Rows are points. Each copy is the shape, with its points in the same order, stretched, turned, moved and blurred by noise. Say if it was mirrored as well.
In the rows, 100 means zero.

Shape:
| 108 | 101 | 117 |
|  63 |  62 |  73 |
| 103 | 119 | 117 |
| 108 | 107 | 109 |
|  88 | 116 |  97 |
| 164 | 123 | 113 |
| 104 |  79 |  71 |
|  79 |  91 |  69 |
|  94 |  88 |  68 |
Copy 1 (9 x 3):
| 105 | 118 |  80 |
| 108 |  68 | 148 |
|  87 | 110 |  75 |
|  94 | 107 |  78 |
|  82 |  96 |  86 |
| 110 | 124 |  28 |
| 124 |  70 | 103 |
|  94 |  63 | 109 |
| 109 |  66 |  97 |
Copy 1 is: only turned
Copy 2, 9 rows:
| 113 |  99 |  95 |
|  41 | 135 |  31 |
| 124 |  97 | 116 |
| 110 |  88 | 101 |
|  97 | 104 | 111 |
| 145 |   5 | 122 |
|  66 |  65 |  49 |
|  50 |  98 |  73 |
|  56 |  74 |  57 |
Copy 2 is: mirrored
Copy 3, 9 rows:
| 104 | 100 | 110 |
|  60 |  80 |  76 |
| 112 |  89 | 112 |
| 110 |  98 | 106 |
| 107 |  80 |  99 |
| 153 | 135 | 110 |
|  98 | 107 |  77 |
|  91 |  83 |  77 |
|  99 |  97 |  75 |
Copy 3 is: mirrored

Shape, 10 rows:
|  85 |  83 |  96 |  74 |
|  93 |  88 | 112 | 124 |
|  99 |  86 | 109 | 106 |
| 107 | 110 |  87 | 117 |
| 172 |  82 |  97 | 130 |
|  98 |  90 |  22 | 126 |
|  92 | 118 | 109 | 129 |
| 111 |  85 | 101 |  89 |
| 100 | 140 | 106 | 128 |
|  88 | 119 | 102 |  75 |
Copy 1, 10 rows:
|  88 | 105 |  99 | 115 |
|  87 |  79 | 112 |  95 |
|  90 |  87 |  96 |  94 |
| 111 |  88 | 119 |  89 |
| 111 |  83 |  98 |  49 |
| 109 | 114 | 158 |  70 |
| 108 |  75 | 121 |  96 |
|  99 | 101 |  86 |  91 |
| 126 |  73 | 132 |  93 |
| 112 |  98 | 100 | 117 |
Copy 1 is: mirrored
Copy 2:
| 106 | 111 |  67 |  90 |
|  90 |  99 | 116 |  70 |
| 108 | 108 | 104 |  81 |
| 112 |  81 | 130 |  94 |
| 160 | 123 | 195 |  74 |
| 149 |  44 | 113 |  81 |
|  78 |  84 | 124 |  91 |
| 121 | 117 | 108 |  91 |
|  87 |  80 | 143 | 109 |
|  92 | 101 |  76 | 114 |
Copy 2 is: only turned
Copy 3 (10 x 4):
| 117 |  93 |  86 | 104 |
|  79 |  71 |  69 |  91 |
|  92 |  82 |  66 |  98 |
|  76 |  99 |  88 |  94 |
|  30 | 113 |  22 | 121 |
|  21 | 106 | 101 | 158 |
|  93 |  81 |  86 |  67 |
|  95 | 101 |  67 | 106 |
|  97 |  97 |  97 |  53 |
| 136 | 106 | 106 |  76 |
Copy 3 is: mirrored

Shape, 12 rows:
| 115 | 143 | 124 | 137 | 164 | 130 |  55 | 135 |
| 126 | 109 | 104 | 158 | 145 | 107 |  58 | 119 |
|  46 | 101 | 142 | 121 |  69 |  86 | 122 |  80 |
|  86 | 118 |  79 |  81 | 136 |  70 | 138 |  80 |
| 111 |  70 |  78 | 144 |  86 | 151 | 138 | 140 |
| 145 | 107 |  60 | 103 | 141 |  87 |  82 |  65 |
| 118 |  80 | 137 |  98 |  72 | 135 | 166 |  91 |
|  74 |  47 | 136 |  66 |  98 |  90 | 130 |  93 |
| 130 | 139 |  55 |  73 | 135 | 108 |  63 | 113 |
| 112 | 142 | 116 | 139 | 134 | 147 |  31 | 103 |
|  48 |  67 |  82 |  55 | 123 | 100 | 146 |  35 |
|  91 |  57 |  94 |  91 |  58 | 106 | 142 | 101 |
Copy 1 (12 x 8):
|  82 |  79 | 148 | 154 |  51 | 156 |  96 | 140 |
|  87 | 107 | 155 | 135 |  19 | 155 | 108 | 121 |
|  97 | 144 |  95 |  87 | 183 | 121 |  89 |  86 |
|  85 |  82 |  74 |  66 | 124 | 108 |  78 |  81 |
|  73 | 124 | 174 | 142 |  44 |  82 |  86 |  66 |
|  95 | 100 |  77 | 106 |  48 | 117 |  95 |  88 |
| 131 | 107 | 114 | 143 | 167 |  84 |  85 |  50 |
| 125 | 128 |  92 |  91 | 167 |  76 |  94 | 105 |
|  49 |  93 |  77 | 118 |  42 |  93 | 111 | 106 |
|  67 | 125 | 118 | 155 |  62 | 144 |  99 | 134 |
| 104 | 126 |  33 |  49 | 173 |  68 |  48 |  93 |
|  97 | 140 | 103 | 105 | 123 |  62 | 102 |  60 |
Copy 1 is: mirrored
Copy 2 (12 x 8):
|  51 | 118 | 152 | 109 |  52 |  97 | 148 |  78 |
|  34 |  95 | 166 | 108 |  84 |  83 | 114 | 109 |
| 143 | 116 | 107 |  94 | 102 | 120 | 128 | 135 |
| 148 |  80 | 113 | 110 |  84 | 149 |  60 |  80 |
| 102 |  54 | 102 | 165 |  83 |  67 |  89 | 132 |
|  60 |  99 | 128 | 116 | 121 |  95 |  60 |  76 |
| 134 |  97 |  34 | 120 |  64 |  88 |  80 | 120 |
| 159 | 106 | 106 |  81 |  46 |  57 |  67 | 107 |
|  94 |  95 | 121 | 128 | 100 |  89 | 114 |  41 |
|  39 | 161 | 149 | 120 |  95 |  73 | 171 |  87 |
| 175 | 149 | 127 | 127 |  85 | 102 |  44 |  91 |
| 151 |  71 |  81 | 124 |  94 |  67 |  75 | 120 |
Copy 2 is: only turned
Copy 3 (12 x 8):
|  97 | 100 |  15 | 119 | 129 | 115 | 150 |  76 |
| 101 |  76 |  26 |  87 | 149 | 119 | 138 |  85 |
| 100 | 139 | 115 | 101 | 136 | 150 | 114 | 110 |
| 109 | 116 | 105 |  71 |  77 |  67 | 119 | 132 |
|  98 | 102 |  87 |  48 | 118 |  75 | 111 |  21 |
| 114 |  50 |  71 |  81 | 113 |  82 | 109 | 120 |
|  55 | 114 | 135 | 111 | 119 |  85 | 104 |  61 |
|  62 | 107 | 126 |  89 |  69 | 134 | 141 | 108 |
| 120 |  69 |  41 |  91 |  65 |  92 | 105 | 100 |
| 120 |  85 |  17 | 142 | 155 | 137 | 143 |  68 |
| 119 | 108 | 174 |  91 |  73 |  76 | 146 | 127 |
|  85 | 102 | 130 |  62 |  86 | 108 |  99 |  78 |
Copy 3 is: only turned
Copy 4 (12 x 8):
|  81 | 114 |  54 |  40 | 147 |  26 | 138 | 163 |
| 118 |  83 |  65 |  70 | 143 |  41 | 140 | 142 |
|  79 |  86 | 134 |  99 | 131 | 166 | 145 |  90 |
|  50 |  39 | 127 |  70 | 151 |  91 |  88 |  83 |
| 190 | 125 | 153 |  89 | 113 |  56 |  83 |  72 |
|  91 |  38 |  70 |  64 | 138 |  67 |  99 |  83 |
| 146 | 110 | 195 |  65 |  77 | 119 |  96 |  43 |
|  98 |  87 | 141 |  84 |  90 | 174 |  88 |  96 |
|  45 |  90 |  40 |  64 | 131 |  49 |  78 | 102 |
|  85 | 124 |  28 |  46 | 147 |  68 | 151 | 141 |
|  77 |  40 | 129 |  61 | 149 | 177 |  73 |  70 |
| 138 |  98 | 154 | 107 |  92 | 140 |  77 |  50 |
Copy 4 is: mirrored

Shape (12 x 9):
|  56 |  60 |  78 | 115 | 133 |  79 |  80 | 118 | 152 |
| 162 |  69 |  61 | 111 | 103 | 139 |  79 |  90 | 120 |
|  85 | 142 | 105 |  79 | 119 | 113 | 111 | 115 | 116 |
| 102 | 101 | 151 | 110 |  78 |  68 | 114 | 115 | 108 |
| 111 |  54 | 106 |  98 |  69 |  73 | 129 |  62 |  45 |
| 154 | 150 |  88 |  91 |  91 |  94 | 116 |  63 | 120 |
| 138 | 104 | 119 |  93 |  91 | 116 | 176 | 101 | 111 |
|  62 |  86 | 135 | 141 |  60 |  68 | 132 |  85 |  57 |
| 109 | 151 | 141 | 103 | 118 |  84 | 131 |  54 |  97 |
| 134 | 156 | 104 |  51 | 154 | 106 |  86 |  63 |  83 |
| 126 |  87 | 110 | 102 | 120 | 116 |  42 |  46 |  89 |
|  70 |  80 | 103 |  77 |  89 | 107 | 113 |  93 | 131 |
Copy 1, 12 rows:
|  47 |  46 | 125 |  51 | 115 | 125 | 116 |  69 | 120 |
|  31 | 131 |  82 |  68 |  53 |  49 |  50 |  84 |  66 |
| 106 |  86 | 100 | 110 |  61 | 120 | 122 | 114 | 125 |
| 141 |  60 | 116 | 113 | 133 |  54 | 129 | 113 |  95 |
| 149 | 131 |  87 | 153 | 165 |  82 |  74 |  61 |  66 |
| 120 | 124 |  69 | 100 |  46 |  77 |  52 | 112 | 137 |
| 121 |  94 | 108 | 167 |  93 |  42 |  79 |  91 | 100 |
| 158 | 125 | 125 | 147 | 185 |  80 | 130 |  71 | 100 |
| 152 | 100 |  69 | 126 |  93 |  94 | 112 |  91 | 160 |
| 120 | 110 |  18 | 104 |  38 | 124 |  95 | 116 | 137 |
|  95 | 122 |  55 |  54 |  73 |  81 |  94 |  66 | 104 |
| 115 |  66 | 125 |  92 |  88 | 109 |  93 |  57 |  92 |
Copy 1 is: mirrored
Copy 2:
|  69 | 110 |  60 |  88 | 127 | 137 |  75 |  44 | 142 |
| 117 | 139 | 155 | 129 |  90 | 151 | 142 |  77 | 106 |
| 112 | 120 |  93 |  81 | 132 |  74 |  98 | 116 |  88 |
|  73 |  92 |  52 | 124 | 119 | 110 |  78 |  82 |  54 |
|  39 |  66 |  80 | 139 |  47 | 123 | 139 |  66 |  74 |
| 129 | 167 | 128 | 121 |  81 |  59 | 120 | 129 |  66 |
|  77 | 145 |  67 | 113 |  81 | 113 | 156 | 124 |  32 |
|  50 |  64 |  47 |  96 |  62 | 102 |  73 |  53 |  50 |
|  57 | 143 | 102 |  80 |  71 |  64 |  79 | 126 |  48 |
|  92 | 134 | 168 |  84 |  98 |  64 | 102 | 155 | 104 |
|  70 | 110 | 171 | 103 |  86 | 110 |  84 |  65 | 106 |
|  81 | 115 |  75 | 112 | 121 |  99 | 121 |  57 |  92 |
Copy 2 is: mirrored
Copy 3 (12 x 9):
|  68 | 109 |  47 |  74 |  99 |  77 | 123 | 139 |  79 |
|  76 | 167 |  94 |  81 | 132 |  59 |  83 |  66 | 141 |
|  55 | 119 | 104 | 109 |  87 | 115 |  95 |  77 |  41 |
| 105 |  87 | 135 |  96 |  88 | 153 | 104 | 123 |  53 |
|  99 |  79 | 145 |  78 |  47 | 114 |  73 | 119 | 121 |
|  28 | 161 | 159 |  79 | 121 |  95 |  97 |  56 |  87 |
|  41 | 167 | 131 |  90 |  85 | 155 |  63 |  83 |  76 |
| 125 |  53 | 160 |  33 |  42 | 140 |  56 | 133 |  61 |
|  19 |  98 | 157 |  56 | 100 | 137 |  62 |  82 |  47 |
|   5 | 108 | 130 | 120 | 113 |  86 |  87 |  54 |  79 |
|  71 |  75 | 111 |  64 | 118 |  83 |  82 |  75 | 123 |
|  63 | 110 |  70 |  85 |  66 | 132 | 118 |  93 |  79 |
Copy 3 is: only turned
Copy 4, 12 rows:
|  79 |  91 |  79 | 128 | 110 | 168 | 123 | 107 |  58 |
|  98 |  55 | 100 |  93 |  81 | 113 | 113 | 175 | 104 |
|  81 | 108 |  96 |  89 | 152 | 107 | 110 | 115 | 130 |
|  71 | 109 | 106 | 123 | 109 |  69 | 125 | 113 |  76 |
| 125 | 102 | 143 | 123 |  78 |  82 |  95 |  84 | 109 |
|  97 | 100 | 115 | 137 | 147 |  79 |  95 | 180 | 138 |
|  64 |  63 |  99 | 141 | 108 |  55 | 119 | 129 | 144 |
|  73 | 152 | 129 | 125 |  86 |  88 |  77 |  62 |  90 |
| 108 | 142 |  93 | 137 | 157 |  44 |  71 | 124 | 131 |
| 161 |  97 | 102 |  75 | 186 |  66 |  84 | 135 | 152 |
| 151 | 125 |  95 |  81 | 110 |  98 |  84 | 143 |  91 |
|  85 | 111 |  93 | 131 | 101 | 134 | 133 | 106 | 103 |
Copy 4 is: only turned
